Each row is a point. The ring and each string are closed loops that go straight from each point to the next, and from the last back to the first. Before rounding, they use only three directions, however many columns there are. Count how often each string passes through the ring. Passing back the other way cancels.
(in the rows, 128 means zero)

Ring (9 x 4):
[[110  83 161 150]
 [148  87 129 155]
 [174 107 111 137]
 [180 151 101 115]
 [158 186 105 112]
 [117 207 126 115]
 [ 82 182 165 104]
 [ 75 151 183 100]
 [ 87 100 183 124]]
String, 16 rows:
[[120 126 152 118]
 [ 82 116 159 170]
 [100 125 150 155]
 [118  98 163 120]
 [138  46 161 134]
 [175  58 133 128]
 [192  92  97 152]
 [157 141 100 161]
 [139 147 120 139]
 [191 141 113  80]
 [239 134  89  63]
 [213 121  85 122]
 [194  91  96 151]
 [152  74 114 191]
 [111 112 134 181]
 [112 118 149 142]]
Times through: 2
String:
[[120  79 170 118]
 [127 120 148 121]
 [115 120 136 166]
 [119  96 132 187]
 [138  49 134 192]
 [152  42 143 156]
 [143  89 148 121]
 [132 107 144 132]
 [119 121 139 150]
 [110 108 142 169]
 [ 91  57 169 183]
 [ 93  59 191 130]
 [ 86  58 215  91]
 [ 96 102 190  93]
 [101 126 172 104]
 [ 92 146 153 144]
 [ 60 162 169 146]
 [ 47 175 198  94]
 [ 66 178 206  43]
 [104 159 175  67]
 [109 156 148 122]
 [ 84 178 145 148]
 [ 60 201 157 141]
 [ 54 201 189  81]
 [ 74 173 191  66]
 [ 98 148 182  71]
 [101 144 162 111]
 [ 77 152 152 164]
 [ 57 125 189 138]
 [ 65 101 194 133]
 [ 84  66 207 104]
 [ 96  56 194 121]]
Times through: 5

Ring:
[[ 74 173 156 110 122 123  92 133 120]
 [ 78 157 143 105 124 148  97 159  88]
 [116 115 106 123 112 154 130 158  94]
 [145  95  81 136 102 155 166 144 106]
 [159 101  73 140  96 150 193 124 120]
 [134 130 103 135 101 126 163 109 143]
 [ 95 158 140 123 113 115 113 117 140]]
String, 28 rows:
[[143 122  89 130 101 149 183 125 115]
 [135 110  98 141 101 127 148 121 141]
 [151 111  87 145  95 126 176 106 149]
 [148 128  92 139  96 127 186  98 148]
 [130 147 108 127 103 131 172 107 134]
 [121 155 121 131 103 112 155  93 156]
 [111 136 126 137 106 105 118 108 160]
 [113 125 118 133 108 123 120 127 136]
 [100 157 131 115 114 135 130 130 115]
 [ 93 159 138 116 116 129 116 130 120]
 [ 97 144 133 123 114 125 109 131 128]
 [ 77 158 153 118 120 116  81 134 130]
 [ 36 216 187  81 137 139  69 154  82]
 [ 57 199 166  85 132 154  97 158  72]
 [ 92 157 133 109 119 146 121 146  97]
 [107 129 121 127 112 131 116 137 123]
 [ 88 137 135 118 119 136  93 153 107]
 [ 71 159 143  93 130 170  97 183  54]
 [ 92 145 125 101 123 172 122 174  61]
 [111 132 113 117 114 154 135 152  93]
 [119 112 109 135 108 132 123 138 125]
 [136  84  88 141 105 147 137 152 112]
 [153  78  70 140 101 162 167 154 100]
 [142  89  86 144 101 140 149 137 126]
 [126 114 104 134 106 135 139 133 125]
 [157  81  74 150  95 138 167 128 134]
 [188  91  43 137  89 177 249 127  97]
 [174 109  59 132  93 169 233 123 102]]
Times through: 3
String:
[[142  81  83 145 102 144 143 146 120]
 [164  75  60 140  98 169 188 151  96]
 [161  80  67 144  97 154 180 139 114]
 [170  74  60 150  93 150 189 131 124]
 [179  95  51 135  92 175 235 131  96]
 [157 116  74 129  98 163 208 128 102]
 [135 119  96 132 103 142 163 127 121]
 [144 103  90 145  98 128 159 117 143]
 [164 107  75 147  91 132 198 102 147]
 [151 121  88 140  96 129 186 102 146]
 [142 137  98 135  98 126 183  98 146]
 [123 156 113 121 106 135 170 110 127]
 [114 146 119 122 109 134 144 123 123]
 [113 130 119 131 109 125 125 126 134]
 [100 137 136 136 110 100  98 113 161]
 [ 87 153 148 128 114 102  89 116 154]
 [ 83 156 149 123 117 110  88 124 142]
 [ 56 194 174 100 128 120  77 133 117]
 [ 55 206 171  87 131 142  95 146  86]
 [ 90 160 137 110 119 141 118 142 103]
 [ 93 149 134 116 117 136 112 141 110]
 [107 132 121 126 112 132 120 136 121]
 [ 88 136 137 122 118 128  87 147 118]
 [ 71 159 147 101 128 153  89 169  77]
 [ 71 170 143  85 132 180 109 185  42]
 [101 143 121 109 118 159 130 158  82]
 [111 130 114 120 113 149 133 148 100]
 [118 112 109 133 109 135 124 141 121]
 [133  92  90 136 106 151 139 154 106]]
Times through: 4
